Each row of a before or after table is a point. One or more steps were done to the points. Then noise was added and the rows were shuffled. The steps act on columns, c1 being the first. Name the steps. A step turns or swaps two columns, mirrors them in a line or flattens them onto one, adds a multiple of one to another, or multiplies or shifts one. Angles are multiples of 10 degrees, from the lower column toward the higher: turns from -170 to 170, lines from 10 to 170 but not 90. Use the fewest steps. Two steps may share a column if one is a turn and the other turns, adds or multiplies; they go together, in the order done. Otherwise the lowest column goes first.
In the rows, zero is written as 128.

Before (11 x 2)
[[165 111]
 [107 131]
 [108 124]
 [121 131]
 [111 125]
 [134 132]
 [130 134]
 [108 102]
 [129 125]
 [108 128]
 [156 133]]
After (11 x 2)
[[ 79 118]
 [197 140]
 [111 135]
 [ 77  62]
 [143 136]
 [130 120]
 [ 78 128]
 [134 142]
 [ 76 136]
 [219  85]
 [ 87 119]]
Steps: multiply c1 by 2.5; multiply c2 by 2.5

Before (10 x 4)
[[105 153 151 166]
 [121  89 150 160]
 [ 83 151 146 170]
 [163  90 133 123]
 [109 150 156 137]
 [136 122 113 106]
 [180  60 163 169]
 [132 108 109 112]
 [ 79 131 154 182]
 [124 144 107 147]]
After (10 x 4)
[[ 83 148 132 171]
 [124 142 100 138]
 [134 108 113 105]
 [159  87 133 125]
 [138 124 122 103]
 [109 154 150 144]
 [102 154 133 169]
 [181  59 147 177]
 [ 80 132 133 190]
 [119  85 137 165]]
Steps: turn c3 and c4 by 20 degrees

Before (14 x 9)
[[122  68  88  81  98 158 134 141 183]
 [183 114 132  72 138 123 107 110 146]
 [121 109 150  62 195 159 140 148 128]
 [162 106 122 157 166 151 114 138 141]
 [143 111 133 167 164 125  96 141 193]
 [ 89 110 127 130 165 139 136  97 127]
 [108 115 143 105 132 173 138 152 189]
 [ 91 123 215 120 107 190  94  97 154]
 [139 182 174 139 104 119 103 105 186]
 [145 179 120 116 149 126 143 199 151]
 [103 133 144 102 112  93 165 172 147]
 [135 162 158 161 137 127 104 143 149]
 [117  95  94 120 167 146 173 147 138]
 [ 69 150 123 133 141 130 119 148 114]]
After (14 x 9)
[[134 161 156 161 130 134 104 127 149]
 [110 107 141 107 124 171 137 129 189]
 [140 183 174 139 115 128 103 134 186]
 [ 89 106 126 130 172 136 136 113 124]
 [185 117 134  71 142 123 106 125 146]
 [161 102 122 158 159 148 113 117 138]
 [ 93 114 214 120 120 189  94 131 156]
 [ 70 149 122 135 131 135 120 125 114]
 [121  62  89  80  99 145 133 141 185]
 [143 110 131 166 157 122  95 119 192]
 [102 140 143 104 100  94 165 139 144]
 [144 178 118 117 125 134 146 129 152]
 [118  92  92 121 158 142 174 119 138]
 [123 104 148  62 180 157 139 109 130]]
Steps: turn c2 and c6 by 10 degrees; flatten c5 and c8 onto the line at 160 degrees

Before (14 x 12)
[[129 125  93  62 130  98 130 154 136 121 114 152]
 [137 153 110 112 133 148 155 136 116 133 108  90]
 [111 106 140 152 132 117 137 114 103 107  92 113]
 [144 143 126 145 141 106 144 106 147 138  97 144]
 [138 146 114 121  72 126 154 163 134 137  86 110]
 [ 80 151 113 129 138 129 145 155 136 148  63 146]
 [141 133 176 143 132 138 153 154 147 139 149 160]
 [ 78 140 100 126 130 109 136 158 134 132 142 139]
 [110 137 171 139 125 130  87  99 143 105 150 156]
 [134 141 118 139 114  81 152 125  76 148 148 123]
 [138 117 126  82 113 123  83 164 131 154 121  96]
 [138  74 125 143 134 125 141   7 129 139 144 157]
 [144 133 102 152 119 138 122 163 129 131 132 129]
 [140 125 125 115  79 141  77 142  69 132 114 134]]
After (14 x 12)
[[145 138 101 130 122 115 129 182 135 124  89 143]
 [125 126 118 123 107 110 186 125 122 105  98 146]
 [148 151 117 132 115 117 129 179 148 108  13 140]
 [101 134 175 118 127 116 123 138 160 109  97 141]
 [116 147 111 139 113 154 149 128 147 130  58  96]
 [ 99  95 113 134  81 141 135 149 156 123  39 118]
 [147 119 140 109 149 131 156 129 124 138  38 125]
 [130 151 127 117 124 111 120 100 151 115  48 150]
 [ 96 109 125 165 126 143 101 146  89 120  70 111]
 [199  99 124 119 175 111 132  27 141 113  92 147]
 [110  88 125 137 100 130 153 132  55 132  64 125]
 [161 132 170 117 119 113  96 117  99 146  98 143]
 [111 126  93 166 132 104 120 147 132 158  63 156]
 [ 94 124 105 112 115 132 123 143 125 115  83 122]]
Steps: mirror c1 and c8 in the line at 110 degrees; turn c2 and c5 by -50 degrees; turn c4 and c10 by -160 degrees; multiply c4 by 0.7; flatten c6 and c12 onto the line at 130 degrees; turn c7 and c9 by 60 degrees; shift c11 by -50

Before (12 x 20)
[[151 131 148 112 150 139 142 100 136 133 109  69 130 114 125 115 130 145
  103 136]
 [ 64 159  82  85  87  96 120 113 122  79 142 156 113 107 125 150 173 144
  131 107]
 [109 117 169  95 186 114 126 125 167  65 117  69 162 117 110 152 103 131
   88 173]
 [159  58 162  83 144 104 142 149 138 138  90 155 118 161 133 137 174 102
  111 157]
 [142  69 157  91 122  80 115 153 112 148 147 147  49  88 127 131 135 142
  131 140]
 [174 117 131 181 143  80 158 119 112 141  95 145 108 137 148 134  95  59
   75 147]
 [108 112 123 151 144  74  94 142 160 152 144  93 128 134 138 193 139 148
  145 159]
 [152  93  58 138 121  79 156 128 145 126 131 146 109 207 145 130 100  76
  148 149]
 [139 136 136 136 138 105 191  95 122 117 164 192 166 123 149 150 122 107
  141 142]
 [113 142 113  87 104 123 138 177 132 146  87  98 115 157 171 130  99 125
  109  83]
 [141 118 124  76  93  97  89  91 116 147 115 141 156 159 130  75 156 118
  138 151]
 [162  95 173 100  91 143  99 124 143  93 113 101 180  89 122 134 129 152
  166 204]]
After (12 x 20)
[[154  56 163  84 161 103 144 150 138 138 125 157 118 131 133 135 171  95
  113 158]
 [145  69 157  93 112  76 113 149 113 146 154 144  49 128 128 131 132 147
  132 141]
 [114 140 118  85 138 123 135 178 132 147  72 100 119 132 169 133 101 121
  104  82]
 [136 139 134 136 111 103 188  93 119 117 167 191 162 131 152 151 121 105
  144 142]
 [107 116 171  96 180 115 126 126 168  67 183  67 159 127 109 151 102 131
   88 174]
 [163  94 171 103 109 141  95 123 145  88 113  99 184 122 122 133 132 162
  167 203]
 [110 113 125 147 129  74  93 141 156 152 146  95 127 124 143 191 136 147
  147 156]
 [153 101  59 136 120  80 157 126 147 123  94 143 111 140 145 129  99  65
  149 146]
 [ 60 160  81  87  89  97 127 119 121  83  88 157 114 122 126 152 173 146
  131 102]
 [141 119 124  75 111  96  86  90 119 147  92 138 155 130 128  77 155 108
  138 152]
 [151 132 150 110 155 143 139  98 136 133 136  68 130 122 125 114 130 150
  102 135]
 [178 115 130 182 159  76 155 120 113 135 117 144 108 143 148 132  98  60
   68 144]]
Steps: turn c5 and c11 by 40 degrees; add 0.5 times c3 to c11; flatten c14 and c18 onto the line at 100 degrees
